Each wall is flat, endless, passes through zero and stands at right angles to its row. A trip goes straight from one point to another. List the walls that it crosses, first one first.

Walls:
(1): [-19 -18]
(2): [-20   7]
(3): [-33  37]
(4): [-11 -67]
Trips:
[-35   8] to [-24   2] => 4
[-8  4] to [-5 38] => 1
[  1 -18] to [-11   6] => 2, 3, 4
[ 2 43] to [-37 -17] => 1, 4
[27 -2] to [ 18 -77] => 4, 1

Walls:
(1): [  2  12 -48 -27   6  -8 -86  21   9]
(2): [-30 -21  23  10  54 -12  46 -49 -13]
(3): [ 15 -30 -44  16  46 -55 -79  29   6]
(4): [-59  -4  -8 -39  39   1 -14  -9   1]
(5): [ 53  -9  50 -25  39  36  47  11  53]
(6): [-14 -39  18  -7   8 -37   0  33 -26]
Trips:
[-51 -46 -83  36  49  40   4 -40  55] to [-37 -45  -2   9 -22  30  38 -12 -32] => 1, 3, 6
[-18  11 -22   0  47 -12 -40 -14 -14] to [-18 -24 -34 -14  23 -21  42 -28 -19] => 1, 3
[ 46  19  33  64  85  58   0  -9 -60] to [-13  34 -30  37  -2 -67  22 -69  12] => 3, 5
[ 17 -52  -7  10 -12   0  28  53 -88] to [ 34 -13  47  52  -2 -15 -45  17 -18] => 1
[ 44 -23  -2   9  21  25  13  79  18] to [-56 -12  32  18  -5 -44 -40  -2   4] => 4, 5, 2
[-28  55  36  40  14  54 -47 -32  12] to [-41 -17  -8  -7  26  17  52 -63   4] => 1, 5

Walls:
(1): [ 15   6  14 -24 -13 -36 -16 -52  20  22  13  -9  14  46 -34  -7  35  15]
(2): [ 44 -14  25  46  19  26  -1  33  25  -3   0  -9  15  36 -10  27  33  13]
(3): [-24 -24  33  37  -8 -20  20  15  -7  45  34 -26  53  -3  10  39 -49  27]
(4): [-11  21 -37  40  -4 -29 -19  -7  29   2 -21  18 -15  20 -67 -26 -35  -9]
(5): [-55 -38  -6  -4  19  -7   9  28 -29  36 -26  21  15 -70  29 -24  20 -46]
(6): [ 30  46 -11 -22  51  -9  31  35  49   1  -5 -11  47  -2  -9   1   8   7]
Trips:
[-34  -2 -28  19 -19  28  -6  14  26 -24  16 -17  -5  15   8  -2 -11  15] to [-47 -27   6   0  27 -45 -43  61  -5   7 -16   3 -10  20 -16  16 -42  -9] => 5, 2
[ 13 -47  43  -6  40   9  29  30 -14 -16 -36  14  29 -17  42   4 -24 -15] to [-12   0 -12   1 -21  11  37 -75  -9  -3  23  29 -38  14 -11  -1  17 -24] => 6, 2, 3, 1, 5, 4
[-15 -53   6  36  -6 -17  -2  46  18  31 -11  24  -5  -2 -19  28  12  21] to [-23 -15 -13  12   6 -51  15   4   0 -27  42  54 -38 -48  10 -44   5   5] => 2, 3
[ 16  23   9  39  -5  -9   8   0   7 -22  55 -30   4 -55   8  21  -9 -40] to [ 44 -19   1 -13 -36   1  21  32 -42  14  11  -9 -48   8 -16  15 -25  11] => 5, 6
[ 32  32 -26  58  25   0  15 -51 -24  13 -21  41   7 -52  -1 -34  39  -3] to [ 34  23 -10 -35  25  21 -13 -45  29 -34 -83   9  -9   3 -21 -17  17  26] => 1, 5, 2
[ 12  25 -21 -13   2 -24 -18  62  15  -5   1 -30   3  40   9  13   4 -14] to [-43  24 -15   6  33  95  25 -17  -5 -26 -21   0   8   8 -22  14  -6 -28] => 1, 5
